Each row is a point. Any point is a mix of the corners, with weights that add up to 1. It lies inside the corners' shape when no weight is negative. Say inside or outside, and name the corners with a negative weight.

Corners:
(1): [ 0.17 -0.52 -0.56]
(2): [-0.60  0.04  0.23]
(3): [ 0.30 -0.36  0.47]
(4): [-0.42  0.61 -0.28]
Points:
[ 0.19 -0.23 -0.18] => outside (2)
[ 0.01 -0.23 -0.41] => inside
[ 0.22 -0.52 -0.07] => outside (4)
[-0.51  0.14  0.31] => outside (1)
[ 0.22 -0.32  0.32] => inside

Corners:
(1): [-0.40 -0.53 -0.12  0.59 -0.14 -0.18  0.34  0.12  0.45  0.38 -0.05]
(2): [-0.50 -0.22 -0.64 -0.09  0.12 -0.06  0.39 -0.55  0.34  0.11 -0.03]
(3): [-0.21  0.64  0.44  0.43  0.04 -0.36  0.80  0.10  0.02 -0.47 -0.34]
(4): [ 0.25  0.50 -0.25 -0.07 -0.06  0.56 -0.58 -0.39  0.00 -0.53  0.01]
(5): [ 0.31  0.33  0.28  0.34  0.76 -0.80  1.08  0.49  0.26  0.19 -0.39]
(6): [-0.09  0.30  0.16  0.21 -0.17 -0.59  0.26  0.33  0.02  0.34 -1.10]
(7): [ 0.60  0.25  0.18 -0.40 -0.68  0.72 -0.44 -0.05 -0.17 -1.06 -0.21]
(8): [ 0.17 -0.28 -0.16 -0.22 -0.22  0.16 -1.02  0.01 -0.25 -0.95  0.44]
(9): [-0.31 -0.73  0.08  0.51  0.18 -0.30  0.29 -0.73  0.03 -0.01  0.02]
(10): [ 0.01  0.31  0.71 -0.13  0.20 -0.19  0.40 -0.43  0.21 -0.02 -0.23]
(11): [ 0.40  0.43 -0.16 -0.34 -0.29  0.49 -0.22 -0.07 -0.73 -0.36  0.69]
(12): [-0.46 -0.23  0.07  0.27  0.25  0.29  0.38  0.43 -0.27 -0.18 -0.01]
Points:
[-0.24 -0.05  0.05  0.21  0.07 -0.24  0.41 -0.03  0.12 -0.10 -0.30] => outside (4, 11)
[-0.12  0.05 -0.16  0.26  0.15 -0.14  0.20 -0.07  0.07 -0.04 -0.11] => outside (7, 10)
[-0.24 -0.11  0.22  0.24  0.14 -0.19  0.42  0.04  0.11 -0.11 -0.28] => outside (4, 11)
[ 0.12  0.18  0.04 -0.15  0.08  0.19 -0.01 -0.08  0.01 -0.26  0.11] => outside (3, 6, 9)
[-0.10  0.02 -0.09 -0.03 -0.23  0.09 -0.18 -0.37  0.16 -0.41 -0.18] => outside (5, 11, 12)
[ 0.12  0.14  0.10 -0.05 -0.21  0.27  0.01  0.03 -0.13 -0.50 -0.12] => inside

Corners:
(1): [-0.55 -0.20  0.50  0.47  0.27  0.36 -0.23  0.16 -0.10 -0.61  0.23  0.28
  0.48  0.41 -0.21  0.72  0.14  0.59  1.04 -0.32]
(2): [ 0.67 -0.27  0.01 -0.56  0.04  0.35 -0.09  0.23 -0.22 -0.04  0.39 -0.32
 -0.09  0.13 -0.31  0.05 -0.08 -0.14  0.12 -0.79]
(3): [-0.41  0.06 -0.73  0.04 -0.42  0.00  0.02  0.75 -0.21  0.49  0.65  0.15
 -0.20  0.13 -0.21 -0.36  0.16  0.33 -0.72 -0.24]
(4): [-0.37  0.16  0.46  0.07 -0.15  0.35  0.39  0.10 -0.35 -0.77  0.23  0.55
  0.63 -0.23  0.60  0.72  0.39  0.30  0.10  0.51]
(5): [ 0.19 -0.09  0.75  0.28 -0.19 -0.14  0.45 -0.31 -0.20 -0.20  0.44 -0.13
  0.35  0.06  0.49 -0.45 -0.46 -0.44  0.21  0.50]
(6): [-0.70  0.37  0.73  0.56  0.23  0.38  0.03  0.25 -0.57 -0.25 -0.32  0.55
  0.09 -0.11  0.18  0.67 -0.01  0.03  0.16  0.36]
(7): [ 0.18 -0.10  0.20  0.06 -0.19 -0.81  0.44  0.47 -0.46 -0.05  0.30  0.48
 -0.03  0.17 -0.55  0.08 -0.20 -0.41  0.19  0.22]
(8): [-0.16  0.28 -0.21  0.13 -0.44  0.05 -0.05  0.21 -0.88  0.67 -0.02 -0.24
 -0.14 -0.12  0.03  0.73  0.11 -0.38 -0.19  0.11]
(9): [-0.42 -0.60  0.23  0.33  0.75  0.36 -0.32  0.08 -0.07 -0.98 -0.11 -0.02
  0.61  0.29  0.06 -0.33 -0.07 -0.52  0.14  0.00]
(10): [ 0.19  0.03  0.56 -0.08  0.32 -0.31 -0.31  0.00 -0.88  0.12 -0.51 -0.09
  0.29  0.09  0.26  0.34 -0.14  0.27  0.21  0.01]
(11): [-0.69  0.32  0.05  0.75  0.14 -0.90  0.32  0.59  0.88  0.06  0.04 -0.06
  0.09 -0.17  0.62  0.35 -0.40 -0.04  0.38  0.30]
(12): [-0.25 -0.35  0.25 -0.26 -0.44 -0.42  0.74 -0.41 -0.13 -0.35 -0.09  0.50
 -0.55  0.04 -0.20 -0.49 -0.79 -0.66 -0.34  0.91]
(13): [-0.52  0.62 -0.46 -0.64  0.01 -0.14 -0.02 -0.30 -0.32  0.42  0.12  0.17
 -0.05 -0.35  0.43 -0.02  0.29 -0.51 -0.55  0.47]
(14): [ 0.52  0.31 -0.15 -0.05  0.16 -1.30  0.53  0.37 -0.34  1.29 -0.37 -0.34
 -0.22  0.29 -0.30  0.38  0.14 -0.38  0.18  0.25]
(15): [-0.18  0.25 -0.51  0.15  0.10 -0.42 -0.26  0.24  0.22  0.28 -0.04  0.17
  1.13 -0.53  0.18 -0.05  0.73  0.39 -0.64  0.01]
(16): [-0.81  0.27 -0.09  0.07 -0.08 -0.32  0.08  0.37 -0.06 -0.34 -0.80  0.15
  0.43 -0.03  0.22 -0.41 -0.46  0.25  0.04 -0.13]
(17): [ 0.57 -0.47  0.09  0.34  0.68 -0.61 -0.20 -0.04  0.13  0.11 -0.33  0.17
  0.54 -0.26  0.88 -0.76 -0.09 -0.16  0.60 -0.41]
(18): [-0.57  0.17  0.38  0.72  0.26  0.81 -0.51 -1.00  0.05 -0.87  0.11 -0.11
  0.16  0.61  0.64  0.25 -0.59 -0.49 -0.27  0.01]
(19): [-0.59  0.04 -0.06  0.22 -0.33 -0.70  0.07  0.63 -0.19  0.03  0.08 -0.34
 -0.11  0.15 -0.09  0.01  0.46  0.09 -0.17 -0.26]
(20): [ 0.74  0.44 -0.74 -0.35 -0.13  0.11 -0.77  0.49  0.12 -0.01 -0.01 -1.40
 -0.29  0.17 -0.58 -0.30  0.37 -0.45 -0.05 -0.78]
(21): [-0.07  0.22  0.08 -0.05  0.05 -0.01  0.55 -0.53 -0.63  0.03  0.11 -0.37
 -0.52 -0.41  0.32  0.25 -0.65  0.63  0.31 -0.25]
Points:
[-0.17  0.01  0.24  0.17  0.02 -0.18  0.20 -0.01 -0.26 -0.05  0.07  0.13
  0.15 -0.01  0.23  0.06 -0.18 -0.10  0.09  0.17] => outside (20)
[-0.01  0.00 -0.04  0.16 -0.02 -0.29 -0.02  0.31 -0.02 -0.03  0.01 -0.15
  0.18  0.15 -0.06 -0.02 -0.03 -0.12  0.06 -0.10] => outside (6, 13, 21)
[-0.10  0.11  0.02  0.06 -0.08 -0.30  0.33  0.01 -0.19 -0.09  0.06  0.00
 -0.01  0.09  0.16 -0.37 -0.14 -0.38 -0.15  0.31] => outside (1, 2, 8, 10, 11, 15)
[-0.14 -0.01  0.13  0.20  0.06 -0.18 -0.07  0.25 -0.16 -0.16 -0.10  0.04
  0.26  0.14 -0.07  0.28  0.09 -0.07  0.22 -0.02] => outside (3, 5, 13, 21)
[-0.16  0.03  0.04  0.15  0.00 -0.32  0.08  0.21 -0.05 -0.01  0.02 -0.05
  0.04  0.13  0.14  0.05 -0.16 -0.25  0.12  0.07] => outside (6, 15, 21)
[-0.29  0.14  0.25  0.27  0.11  0.00  0.03  0.06 -0.26 -0.13 -0.06  0.10
  0.14  0.08  0.16  0.29 -0.05 -0.08  0.09  0.12] => inside
[-0.12  0.09  0.07  0.12  0.07 -0.12  0.02  0.12 -0.18 -0.02  0.06 -0.08
  0.18 -0.01  0.18  0.05 -0.04 -0.09  0.06 -0.01] => outside (12)
[-0.21  0.15 -0.09  0.10  0.05 -0.26  0.00  0.11 -0.21  0.12 -0.09 -0.06
  0.12 -0.05  0.25 -0.08  0.03 -0.12 -0.18  0.12] => outside (1, 2, 7)
[-0.31  0.02  0.20  0.21  0.07 -0.14  0.10  0.06 -0.16 -0.15  0.02  0.15
  0.16  0.06  0.18  0.14 -0.15 -0.08  0.08  0.09] => outside (20)

Corners:
(1): [-0.27 -0.17  0.05  0.32 -0.95 -0.54  0.13 -0.23 -0.55  0.05  0.02 -0.34
 -0.40 -0.58 -0.16 -0.61  0.99 -0.08  0.14 -0.51]
(2): [ 0.16 -0.08  0.43 -0.13 -0.11 -0.26 -0.05 -0.12 -0.47  0.16  0.17 -0.50
  0.47 -0.32  0.01 -0.48  0.03 -0.37 -0.49 -0.05]
(3): [ 0.02  0.55 -0.27  0.04  0.98 -0.28 -0.06 -0.20  0.08  0.25  0.51  0.43
 -0.06  0.27  0.37 -0.09 -0.50  0.64 -0.70  0.59]
(4): [ 0.13 -0.67 -0.23 -0.10  0.70 -0.34  0.07 -0.11  0.45 -0.30  0.53  0.42
  0.09 -0.11  0.37  0.04 -1.17  0.94 -0.13  0.50]
(5): [ 0.08 -0.11  0.09  0.33  0.16 -0.38  0.74 -0.32  0.82 -0.25  0.14 -0.45
  0.77 -0.08  0.11  0.19 -0.15  0.32  0.02  0.77]
(6): [-0.22  0.48  0.09  0.62  0.22 -0.14 -0.01 -0.56 -0.32  0.66  0.29 -0.04
 -0.37  0.04 -0.15  0.04 -0.83  0.32 -0.81 -0.11]
(7): [ 0.07  0.23 -0.38 -0.14 -0.31 -0.39 -0.56  0.53  0.88  0.53  0.00 -0.02
  0.32 -0.34  0.14  0.42  0.12 -0.19 -0.03 -0.46]
(8): [ 0.36 -0.08  0.04  0.02  0.73  0.07 -0.08  0.33 -0.32  0.18  0.03  0.23
  0.06  0.15 -0.03  0.61 -0.45  0.73 -0.09  0.14]
(9): [ 0.39 -0.42 -0.19  0.76  0.29 -0.69  0.45  0.06  0.48 -0.33 -0.70 -0.30
  0.62  0.77  0.63 -0.15 -0.65  0.14 -0.34  0.21]
(10): [ 0.08 -0.42  0.43  0.00  0.54 -0.61  0.83  0.17  0.41  0.00 -0.11  0.15
  0.10  0.51  0.01 -0.05 -0.99  0.37 -0.71  0.68]
(11): [ 0.03 -0.23 -0.03  0.04  0.45 -0.37  1.09  0.24  0.26 -0.11 -0.25 -0.22
  0.58  0.34  0.53 -0.46 -0.72  0.19  0.16  0.57]
(12): [ 0.13 -0.12 -0.44 -0.06  0.68 -0.10  0.27 -0.10 -0.01 -0.30  0.01  0.22
  0.26  0.54 -0.55  0.21 -0.74 -0.02 -0.77 -0.13]
(13): [ 0.05 -0.01 -0.51 -0.60 -0.68 -0.08 -0.89 -0.40  0.56  0.65  0.02  0.29
  0.36 -0.20  0.56  0.86  0.37  0.16 -0.12 -0.53]
(14): [ 0.80  0.07 -0.26 -0.45 -0.57  0.18 -0.44 -0.37  0.68  0.01 -0.41  0.43
 -0.01 -0.60  0.15  0.66  0.57 -0.28 -0.34 -0.56]
(15): [-0.10  0.24 -0.04  0.14 -0.42 -0.55  0.11  0.43 -0.77  0.23  0.48  0.06
 -0.23 -0.22  0.05  0.02  0.38 -0.56  0.04 -0.14]
(16): [ 0.06  0.68 -0.09 -0.50 -0.36 -0.57 -0.76 -0.25 -0.13  0.51  0.04 -0.03
  0.02  0.21 -0.12  0.08  0.12 -0.37  0.45 -0.40]
(17): [-0.12 -0.25  0.42  0.08  0.89 -0.07  0.19 -0.40  0.10 -0.13  0.18  0.27
  0.12  0.10  0.12  0.39 -0.45  0.23 -0.38 -0.43]
(18): [ 0.00  0.00  0.38  0.22  0.09  0.03  0.47  0.12  0.78 -0.37 -0.24  0.20
  1.00  0.38  0.29 -0.48 -0.71  0.37 -0.04  0.46]
(19): [-0.10 -0.43 -0.18  0.21 -0.63 -0.12 -0.08  0.44 -0.48 -0.39 -0.28 -0.83
 -0.47 -0.50  0.18 -0.38  0.48 -0.54  0.19  0.07]
(20): [ 0.59  0.31 -0.02 -0.56 -0.58  0.23 -0.51 -0.14  0.44  0.38  0.33 -0.13
 -0.02  0.22  0.48  0.41  0.46  0.02 -0.17 -0.70]
(21): [ 0.51 -0.17 -0.05 -0.10 -0.54  0.21 -0.41  0.09  0.12  0.58  0.18  0.11
  0.00 -0.12 -0.06  0.10  0.55 -0.67  0.46 -0.48]
Points:
[ 0.13 -0.03  0.00  0.06  0.24 -0.34  0.15 -0.10  0.29  0.06  0.02  0.04
  0.28  0.18  0.20  0.12 -0.37  0.26 -0.29  0.07] => outside (19, 21)
[ 0.25 -0.01 -0.26 -0.04 -0.07 -0.29 -0.12 -0.18  0.27  0.14 -0.08 -0.07
  0.07  0.06  0.14  0.08 -0.10 -0.02 -0.30 -0.09] => outside (8, 15, 17, 18)
[ 0.08  0.01 -0.07  0.05  0.15 -0.28 -0.03  0.03  0.13  0.16  0.03  0.08
  0.13 -0.03  0.07  0.13 -0.22  0.10 -0.18  0.00] => outside (20)
[ 0.10 -0.05  0.09  0.06  0.17 -0.19  0.07  0.20 -0.03  0.02  0.08 -0.17
  0.14  0.16  0.14 -0.15 -0.33 -0.04 -0.19  0.03] => outside (1, 5, 13, 14)
[ 0.20 -0.10 -0.15 -0.09  0.07 -0.26  0.01  0.01  0.16 -0.01 -0.01  0.00
  0.12  0.01  0.10  0.14 -0.06 -0.02 -0.18 -0.03] => outside (6, 18)
[ 0.11 -0.02 -0.09  0.03  0.08 -0.34  0.08 -0.04  0.18  0.16  0.09  0.06
  0.24  0.03  0.09  0.00 -0.27  0.15 -0.12  0.09] => outside (17, 19, 20)
[ 0.07 -0.13 -0.10  0.04  0.09 -0.33  0.15  0.15  0.13 -0.01 -0.07 -0.22
  0.34  0.18  0.22  0.04 -0.43  0.12 -0.16  0.18] => outside (1, 3, 14, 17, 21)
[ 0.10  0.00 -0.05  0.03  0.00 -0.30  0.03 -0.06  0.00  0.14  0.14 -0.09
  0.08 -0.06  0.09  0.07 -0.06 -0.02 -0.17 -0.01] => outside (18)

Corners:
(1): [-0.14  0.06 -0.53  0.41 -0.42 -0.04  0.54  0.32  0.29  0.31  0.25  0.25
 -0.30  0.31 -0.39  0.54 -1.05 -0.27 -0.23 -0.10]
(2): [-0.96  0.86  0.89 -0.24 -0.81  0.04 -0.42 -0.15 -0.03  0.11  0.04  0.83
  0.49  0.18  0.32 -0.96  0.64  0.26 -0.23 -0.20]
(3): [-0.43  0.14  0.35  0.60 -0.01 -0.18 -0.07  0.48 -0.23 -0.26  0.21 -0.04
 -0.41  0.14 -0.09  0.20  0.43  0.29 -0.19  0.46]
(4): [-0.86 -0.39  0.52 -0.02  0.12  0.69  0.06  0.15 -0.80  0.34  0.20 -0.39
  0.00 -0.84 -0.20 -0.16  0.46 -0.25 -0.05  0.07]
(5): [ 0.26 -0.41 -0.15 -0.07  0.35 -0.55 -0.44  0.08 -0.48 -0.08 -0.06  0.03
  0.10  0.27 -0.04  0.32  0.24  0.08 -0.11  0.21]
(6): [ 0.16  0.50  0.21 -0.45  0.13 -0.44  0.56  0.24  0.06 -0.41 -0.10  0.16
 -0.11 -0.07 -0.56  0.16 -0.70 -0.17  0.41  0.24]
(7): [ 0.07  0.10  0.62  0.41  0.21  0.45 -0.07 -0.06 -0.12 -0.82 -0.24  0.37
 -0.40  0.38 -0.16  1.01 -0.30 -0.26  0.23  0.18]
(8): [-0.14 -0.61 -0.26 -0.26  0.84  0.25  0.07  0.04 -0.11 -0.02  0.10 -0.18
 -0.70 -0.33 -0.07  0.12  0.48 -0.13  0.62 -0.13]
(9): [ 0.92 -0.02 -0.03 -0.43  0.14  0.18  0.40 -0.27 -0.31  0.05 -0.18  0.11
 -0.21  0.23 -0.39  0.36 -1.01 -0.18  0.28  0.18]
(10): [-0.38  1.03  0.02  0.33 -0.70  0.14 -0.25  0.12  0.15  0.18 -0.64 -0.05
  0.10 -0.47 -0.77  0.28 -0.13  0.12 -0.01  0.10]
(11): [ 0.14  0.07 -0.06  0.20  0.08  0.01  0.21  0.01 -0.11 -0.29 -0.48  0.21
 -0.74 -0.40  0.27  0.16 -0.29 -0.79  0.33 -0.05]
(12): [-0.12  0.15  0.11 -0.25  0.03 -0.40  0.15 -0.08 -0.54 -0.59  0.49  0.34
  0.03  0.50  0.03 -0.29 -0.20  0.04 -0.35 -0.04]
(13): [ 0.09  0.35  0.39  0.38  0.17 -0.54 -0.26 -0.06  0.20 -0.44  0.08  0.29
  0.02  0.23  0.07 -0.26 -0.59  0.36  0.12 -0.55]
(14): [ 0.34  0.20 -0.51  0.23  0.59 -0.55 -0.27  0.32 -0.03 -0.78 -0.35 -0.43
 -0.22  0.44 -0.13  0.42 -0.06 -0.28  1.13 -0.07]
(15): [ 0.24  0.18 -0.62 -0.41  0.40 -0.76  0.08  0.15 -0.22 -0.47  0.11 -0.62
  0.02  0.59  0.20  0.20  0.07 -0.11 -0.02 -0.22]
(16): [ 0.27  0.53 -0.26 -0.61  1.25 -0.29 -0.44  0.34 -1.04 -0.23 -0.11  0.23
  0.14  0.49  0.38  0.10 -0.01  0.23  0.14 -0.02]
(17): [ 0.13  0.02  0.06 -0.07  0.93 -1.04 -0.11 -0.03 -0.82  0.05 -0.55 -0.05
  0.14  1.20  0.62 -0.34  0.54  0.24 -0.14 -0.79]
(18): [ 0.05  0.08 -0.13 -0.04 -0.03 -0.86  0.05 -0.05 -0.56  0.21 -0.21 -0.31
  0.11 -0.36  0.27 -0.13  0.76 -0.05  0.19 -0.34]
(19): [ 0.33  0.06  0.05  0.28  0.28 -0.11  0.27  0.61 -0.39 -0.09 -0.21 -0.28
  0.19  0.34 -0.36  0.28 -0.02 -0.09 -0.09 -0.32]
(20): [-0.70  0.97  0.29  0.57  0.46  0.13 -0.13  0.06 -0.03 -0.56 -0.24 -0.06
  0.30 -0.80 -0.12 -0.27  0.16  0.59  0.13  0.28]
(21): [-0.19 -0.40 -0.19 -0.17 -0.09 -0.14  0.00  0.71 -0.24 -0.04 -0.12 -0.19
  0.11 -0.16 -0.01 -0.22 -0.17  0.16  0.52 -0.70]
Points:
[-0.16  0.34  0.04  0.12  0.16 -0.16  0.00  0.12 -0.16 -0.28 -0.08  0.03
 -0.01 -0.02 -0.10  0.02 -0.08  0.07  0.14 -0.01] => inside
[ 0.01  0.30  0.05  0.02  0.15 -0.32 -0.02  0.08 -0.22 -0.29 -0.05  0.09
 -0.05  0.29 -0.02  0.08  0.00  0.01  0.01  0.00] => outside (4, 21)
[-0.04  0.23  0.04 -0.04  0.16 -0.15  0.07  0.12 -0.22 -0.21 -0.10 -0.02
 -0.08  0.06 -0.04  0.02 -0.12 -0.06  0.18 -0.13] => outside (5)
[-0.22  0.13 -0.09  0.09  0.36 -0.17 -0.19  0.26 -0.32 -0.13 -0.18 -0.11
 -0.04  0.05  0.09  0.08  0.34  0.05  0.20 -0.11] => outside (6, 9, 12, 13)
